Each row of a before or after table is a point. The points were changed in one or more steps. Then noise was added and the rows were shuffled. The steps act on how far a point lies along the listed directions, d1 being the first. Write out the steps. A step turns or swaps two directions, mirrors them in a line or flattens them onto one, adds a multiple of one to another, or multiplies one. Angles are multiples of 10 degrees, from the lower direction toward the higher: turns from -170 to 170, lines from 10 to 170 but not 90. Use the fewest steps. Two steps may share a direction if one is a turn and the other turns, adds or multiplies; they go together, in the order done. Otherwise the lowest direction goes first.
In the rows, 128 means zero.

Directions:
(1): [149 135 186]
(2): [ 75 157 143]
(3): [153 182 113]
Before (11 x 3):
[[172  82  46]
 [122 135 133]
 [106 150 162]
 [120 129 168]
 [123  79 190]
 [134  98  74]
 [118 155 123]
 [117 194 121]
 [127 125 159]
 [139 202  90]
 [170  81 125]]
After, 11 rows:
[[120 135 103]
 [ 98 157 118]
 [154 183 182]
 [126 147 148]
 [101 103  53]
 [121 137 128]
 [121 181 160]
 [191  63 165]
 [166  88 103]
 [112 146  92]
 [147  79 163]]
Steps: mirror d1 and d3 in the line at 70 degrees

Directions:
(1): [111 163 157 187 155  90 101 166]
(2): [132  94 153  89 191 142  76 134]
Before (12 x 8):
[[141  98 128  75 156 161 118 110]
 [131 116 126 108 140 136 116 131]
 [109 159 139 169 127 101 122 137]
 [113 147 140 170 129 116 124 146]
 [126 107 145  85 162 136  92 131]
 [116 141 127 143 122 127 132 134]
 [126  98 122  95 148 146 124 124]
 [134 122 141 141 133 128 137 136]
 [150  95 126  91 124 148 125 102]
 [137 134 114 126 102 131 140 119]
 [139 149 122 148 122 130 130 128]
 [117 156 137 170 108 119 122 142]]
After:
[[133 162 110 162  99 122 151 124]
 [142  65 160  44 233 169  56 130]
 [127  76 145  72 199 155  78 131]
 [152  82 143  79 158 148  92 116]
 [108 170 125 175  93  99 153 127]
 [136 120 139 139 130 126 139 137]
 [130  99 138  93 172 143  90 138]
 [132  63 182  32 247 154  20 138]
 [114 150 116 151  97 124 150 131]
 [111 156 125 172 100 119 149 139]
 [118 176 119 186  62 113 159 128]
 [131 154 106 149  73 119 168 120]]
Steps: multiply d1 by 0.7; multiply d2 by 3

Directions:
(1): [149  98 133 227 116 128 123  92  80 142 119 133]
(2): [200  96 101 143 114 110 145 154 172  71 123  90]
(3): [ 70 147  48 152  89  82 133 111 153 124 132 132]
Before (10 x 12):
[[ 83 132 170 137 140 160 105 115  88 184 118 157]
 [133 115 174  75 166 149 143 165 128 124 148 133]
 [117 147  92  99 122 108 127 111 156 106 141 118]
 [ 68 144  65 142  97  90 133 101 137 122 133 133]
 [ 93 152  56  90 100  96 151 146 171 102 129 107]
 [149 107 117 130 126 122 130 122 145 107 105 117]
 [182  82 101 249 104 113 133 116  99 108 121 123]
 [ 92 162 140  82 125 135 142 138 146 129 114 125]
 [153 123 133 104 150 129 126 134 135 133 113 105]
 [136 134 119 119 132 143 141 134 120 127 123 103]]
After, 10 rows:
[[143 113 116 112 130 123 131 128 151 105 107 117]
 [ 54 185  62   8 114 101 152 165 194 110 137 115]
 [131 103 182 135 162 154 137 134  89 146 144 144]
 [150 121 136 119 149 130 123 125 122 143 113 109]
 [112 107 166 198 130 156 105  99  71 180 112 151]
 [203  84  86 199 105 104 144 148 146  74 123 103]
 [ 79 165 147  91 126 141 139 128 131 143 114 134]
 [ 97 165  95  61 129 110 127 120 166 111 144 123]
 [ 54 169  60  65 107  90 137 131 174 110 139 128]
 [134 134 120 122 133 143 140 132 117 129 123 105]]
Steps: turn d1 and d2 by 30 degrees; add -1 times d3 to d1

Directions:
(1): [ 80 130 174 176 139 136 111  63 110 148  99  87 139  44 164 114 134 136
 150  71 180 124 147 145]
(2): [ 86 217  58 163  84 144 125 176 126 126  92 153 154 113 138 170 122 129
 107  92 114 101 109 179]
(3): [146 150 115  57 118 145 130  99 163 163  65  93 144 147 136 187 135 196
  84 127 169 151 158  86]
Before (12 x 24):
[[120 115 165 134 150 144 121  81 131 146  97 109 121 109 156 115 139 161
  111 111 174 133 145 105]
 [ 83 147 164 208 132 138 124  79  85 135 126  96 130  45 187  88 126 101
  175  59 175 120 136 171]
 [108 208  38 150  88 155 117 193 138 117  93 147 152 140 128 182 113 135
   91 103 108 101  92 167]
 [155 170  71  83 111 148 130 157 169 142  69 121 142 160 133 187 113 158
   67 138 135 145 151 139]
 [119 139 126  93 117 138 119  93 142 136  82 125 134 112 130 145 137 157
  119 112 161 132 140  96]
 [164  96 132  67 142 137 129 112 172 155  82  80 126 157 138 159 134 166
  105 157 143 167 176  67]
 [105 123 150 180 142 134 113 135 106  99 175 167 106 104 118  94 121  75
  164 137 109 116 111 175]
 [144 110 129 131 126 111 114 136 127 120 149 145 116 158 115 123 135 107
  128 148 104 124 117 122]
 [157  87 152  62 132 127 137 112 146 151 127 114 101 172 142 135 118 160
  116 157 148 166 153  85]
 [ 89 171  92 142 107 150 125 129 128 145  83 116 136 105 149 161 129 152
  102 105 129 116 134 134]
 [119 140 105 183 113 127 133 169 110  93 162 174 117 134 108  99 115  76
  160 114  79 111  85 178]
 [131 122 131  97 119 128 145 138 142 104 129 112 135 140 116 146 130 147
  101 139 128 130 160 114]]
After, 12 rows:
[[137 121 141  83 120 134 144 125 150 118 115  96 139 136 122 158 130 168
   91 138 145 137 170 102]
 [ 96 153 122 126 118 154 119  92 133 160  70  86 142  92 163 157 139 170
  104  98 160 129 152 115]
 [103  75 179 243 147 108 125 126  77  75 209 162  95  83 113  27 117  29
  216 106  83 104  86 190]
 [127 159 102  63 102 144 123 100 162 144  56 119 147 134 128 183 138 189
   94 115 168 138 145  85]
 [165 123 148  45 141 152 121  57 183 184  31  46 142 123 158 185 132 211
   68 123 215 179 198  86]
 [141  93 147 147 139 106 113 131 118 119 157 140 114 143 116 105 136  98
  144 145 105 124 118 125]
 [179 135  90   5 119 155 133 122 201 173  31  75 142 194 139 220 135 216
   60 163 157 176 189  45]
 [164 120 112  22 114 138 144 136 169 161  97 119 115 201 138 177 122 189
   83 166 148 165 154  78]
 [131 181  82 103 112 160 133 147 153 143  70 142 137 163 143 170 133 176
   69 128 137 121 129 118]
 [ 90 110 150 230 148 124 112 164  80  69 221 198  93  95 110  52 115  26
  193 141  75  97  88 206]
 [100 104 179 157 153 149  98  49 121 146  96  60 136  56 164 117 131 151
  142  75 197 130 143 121]
 [ 79 219  64 222  88 139 136 189  87 100 146 168 134 100 161 117 114  69
  156  78 102  90  89 221]]
Steps: swap d1 and d2; multiply d3 by 2
